Each row of a before or after table is a point. One or more steps were done to the points. Then noise was added and the rows were shuffled. The steps act on columns, c1 being the first. What was done? A step turns or swaps two columns, mirrors them in a line or flattens them onto one, adds a multiple of one to another, or multiplies or shifts one. Angles are multiples of 10 degrees, from the lower column toward the higher: turns from -170 to 170, lines from 10 to 170 but not 90. Use the fewest steps. Two steps may share a column if one is a turn and the other turns, adds or multiplies; they go together, in the order done. Otherwise the lowest column goes first.
(in the rows, 128 means zero)

Before, 9 rows:
[[ 91 191 162]
 [121 169 155]
 [ 93 114 147]
 [134 125 163]
 [ 98 131 154]
 [104 117 162]
 [ 91 119  94]
 [ 97 116 144]
 [135 184 123]]
After, 9 rows:
[[122 173 124]
 [160 140 144]
 [136 209 152]
 [166 241 163]
 [153 174 162]
 [165 143 147]
 [163  65  91]
 [124 179 162]
 [159 169 151]]
Steps: multiply c1 by -1; add 1.5 times c3 to c2

Before, 10 rows:
[[169  78 139 196 130 119 103 143]
 [143 118 108  77 128 147 157  86]
 [126 156 109 183 133 125 129 112]
 [170 156 159 146 104 130 143  63]
 [ 83 138  63 152  48 118 110 137]
 [153 111 147 101 152  82 139 168]
 [167 140  98 162 126 140 159 139]
 [100 164 128 127 131 157 190 162]
 [105  55 127 134 120  58 136 149]
 [106 102 163 105 161 107 141 158]]
After, 10 rows:
[[171 141 160 147  82 129 161  85]
 [170 108 139 196 112 119  70 244]
 [101 108 131 127 143 156 230 163]
 [170 117  96 162 105 143 176 188]
 [ 83 148  61 153  69 122 108 176]
 [146 102 108  77 120 149 161  12]
 [130 150 105 183 136 124 146 193]
 [105  92 165 105 168 110 131 122]
 [102  59 130 134 132  58 102 156]
 [156 104 149 100 139  77 135 125]]
Steps: add -0.5 times c1 to c5; multiply c7 by 1.6; turn c2 and c7 by 30 degrees; add 1.5 times c4 to c8

Before:
[[ 98 108 144 157 126  91  70  70 103 141 110 119]
 [126 138 101  80  64 120 200 154 113 149 101 149]
 [102 151  93 124 171  88  90  62 129 143 104  82]
 [118 119 148 166 126 135  80  97 108 163 137  48]
 [144 119 144 104 148 110  87 149 120 121 200 144]
 [ 64 187 100 155 135 110  85  88 129 108 106 109]
 [ 98  95 115  95 110 148 211 154 133 116  89 144]
 [ 88 109  99 142 112  84 173 170 117 152  90 120]
 [ 97 136  98 142 126 117 224 130  83 142 101 156]
 [105 136 137  85 155 141  86 153 107 167 145 159]
 [ 96 156 162  77 118 103 196 155 123 135 107 136]]
After (11 x 12):
[[ 79 116  48  70 121 126 115  98 103 158 122  52]
 [136 139 226 204 148  69 155 154 115 144 127 161]
 [ 62 187 102  57 146 136 107  85 126 108 128 201]
 [117 132 129  80 143 131 173 131  86 142 131 175]
 [ 93 105 125  85 176 120 146 170 117 156 131 127]
 [125 134 194 217 109 153 113 153 109 168 133 174]
 [110  94 193 182 112 107 163 153 131 119 127 124]
 [106 157 183 252 149 125 160 155 120 137 124 178]
 [ 85 152 161 115 158 176 112  61 126 141 128 123]
 [150 124 154 182 141 151 111 153 121 123 128 126]
 [ 95 108  70  81 163 133 105  70 104 143 130 111]]
Steps: turn c1 and c12 by -30 degrees; add 1 times c2 to c12; multiply c4 by 2.5; turn c3 and c4 by 140 degrees; turn c5 and c6 by 100 degrees; multiply c7 by 0.4; multiply c11 by 0

Before:
[[169 123 148 140 145 114 125 100 169  97 157 136 145 115 110  83  67 130
  113  94]
 [ 69 121 158 112 150 137  75 106 123 155 127 160  90 123 150  98 132 116
  169 128]
 [129 121 142 136 189 108 123 125  90  90 142 138 123 101 123  98 169 112
  136 137]
 [111 134 106 121 125 142 109 119 184 114 136 156 117 168 124 147 129  61
  162 187]
 [ 82 113 117 125  89 152 150 136 157 125 154 114 102  92 190 167 121 116
  132 115]
 [120 110 113 168  91 153 100 146  81 133 155 137 141 136 159 106 130  83
  168  77]
 [ 78 120 200 146 152 152 133 170 150 133 120 102 138 107 116 126 112 138
  193  83]
 [160 120 112 108 135  61  86 139 148 154 107 122 121 168 160 147 119 137
  170  95]
 [122 129 124 148 142  82  92 110 185 159  79 149 121 118  91 151 138 127
  152 134]
 [154 162 115 143 102 115  83  92 168 228 127 156 219 146 198 102 101 178
   92 115]
 [119 134 141 170 123 144  67 101 176 137  99  83  96 116 130  80 105 108
  154 108]
 [110 122 173 142  66  90  66 133  95 136  96 128 104 123 101 108 161 135
  126 155]]
After, 12 rows:
[[163 120 105 112 148  59 107 126 128 162 105 122 119 167 162 115 118 138
   92 140]
 [153 161 120 150 160 116  96 182 161 247 129 118 218 148 197 161 102 168
  152 140]
 [124 100 109 168  65 154 127 100 145 110 157 128 142 136 160 148 132  97
   91 130]
 [118 130 138 167 168 142  90 134 153 163 102 193  97 112 125 137 107 119
   90 148]
 [129 120 142 136 112 108 123 117  57  72 143 143 129 108 123 152 163 118
  115 132]
 [114 132 111 119 169 146  92 144 152 144 139  96 118 168 120 128 130  87
   98 150]
 [ 72 122 198 155 159 152 154  53 116 148 116 150 140 110 114 115 114 143
   76 115]
 [ 82 112 121 125 145 152 148 100 173 134 149 118  97  95 194  90 119 118
  128 113]
 [ 69 126 161 115 133 130  91 133 106 156 127 123  88 124 146 169 131 117
   76 149]
 [109 125 178 142  76  91  70 127 168 118  96 140  93 118  99 139 162 136
  132 162]
 [171 117 153 136 176 112 133 156 129 118 157 150 141 116 104 170  67 133
  135 120]
 [119 126 126 144 180  78 102 131 134 187  80  96 122 117  87 126 139 126
   94 143]]
Steps: add 0.5 times c9 to c10; turn c5 and c9 by -70 degrees; flatten c7 and c20 onto the line at 150 degrees; turn c8 and c19 by 160 degrees; add 0.5 times c14 to c8; turn c12 and c16 by 140 degrees; multiply c18 by 0.7
